Rows are points. Two turns around zero, p and q, are shown by what they do to some points. Write where each new point lands after one turn and then the other. Backwards means that the second turn is done in reverse. Each puzzle has new turns, and all numbers are rounded.

Turn p:
[19 -3] -> [-4 19]
[-16 -48] -> [51  3]
[-3 51] -> [-46 -22]
Turn q:
[-14 -19] -> [-10  21]
[-13  77] -> [ 74 -25]
[ 13 -28] -> [-31   2]
[-14  -2] -> [ 5 13]
[ 27 -28] -> [-37 -10]
Where do these land?
p, then q: [-17 -19] -> [-19 -17]
q, then p: [38 41] -> [43 36]
q, then p: [-22 -50] -> [-28 -47]
q, then p: [32 24] -> [35 20]
p, then q backwards: [-31   4] -> [23 21]

Turn p:
[ 49  -2 -16] -> [ -1 -39 -33]
[-63  47  10] -> [22 76 10]
[ 18 -31  22] -> [  1 -35  23]
[ -4 -14 -16] -> [-22  -1   0]
Turn q:
[  4 -19 -13] -> [23 -1  3]
[-38 -33  43] -> [ -7 -65 -10]
[-45  16 -22] -> [ -2   4 -52]
[42 27 26] -> [-33  18  42]
[ 20 -29 -51] -> [57 24  4]
[17 38 16] -> [-37  20  13]
Where do these land?
p, then q: [ 24 -29  21] -> [ 17 -35  19]
q, then p: [-37   9 -30] -> [-27   5 -40]
q, then p: [-26  44  37] -> [-33  49  22]
q, then p: [ 40 -24 -28] -> [ 45 -28 -13]

Turn p:
[20 -3 27  6 -2  6] -> [-6 -6 34  3 -1 -2]
[ 82 -29 -14   4   8  35] -> [ 29  23  59 -21 -53  30]
[-37 -94 -12   2  14 -36] -> [  0 -55 -46  49 -65   8]
[-58  17  -6  33  -2   4] -> [-10  13 -37  41  38   4]
[ -4   3  25 -24 -14 -38] -> [-22 -28  -2 -13   0 -37]
[-50  42   9 -20   9  26] -> [ -9  -8 -25 -11  65  20]
[-12  23 -19   0 -27  36] -> [-20  36 -10 -13  20  27]
[ 59  42 -10  -2  13 -32] -> [ 37  25  28 -36  -3 -49]
Turn q:
[ -7 -30  15 -24  27 -10] -> [-19 -29  12 -31  17   6]
[ 17  27   4  21  28 -46] -> [-47  26  26  11 -21  16]
[ 22 -51  -3 -23  31  30] -> [ -6 -17 -19 -31  60  17]
[ 31  57   7  11 -67  -8] -> [ 35  15  14  79 -31  10]
[ -3 -16 -29 -21 -60  12] -> [ 60  -3  13  16  22 -28]
[-39  35  65  38 -16  -1] -> [-21 -35 -27  29 -72 -16]
[  6   2 -28  48   8 -17] -> [-26  46  -3   9   0 -24]
[ -2 -38 -49 -46  41  50] -> [ 31  11 -20 -72  55  20]
[-26  12  18  -3   7  -9] -> [ -7 -15   4 -11 -29  -2]
Where do these land?
p, then q: [ 29 -14  21  19   4   7] -> [-13 -27 -13  27 -10  -2]
q, then p backwards: [ 45 -17   3 -35 -11  40] -> [-39  16   3   0  49  33]
q, then p: [-37   5  34 -43  15 -79] -> [-77 -65  21  15  -2   7]
p, then q: [ 45  34 -29   5  19  31] -> [10 -6 -2 23 -9 68]
q, then p: [-21 -11 -35  32  23  31] -> [ 20  13 -37 -43   8 -22]
q, then p backwards: [-11  20  11   9  -4  35] -> [-15 -20 -33  -5  11 -11]
q, then p: [-50 -19  -6  12 -46 -66] -> [-37 -40  14  24 -13 -75]
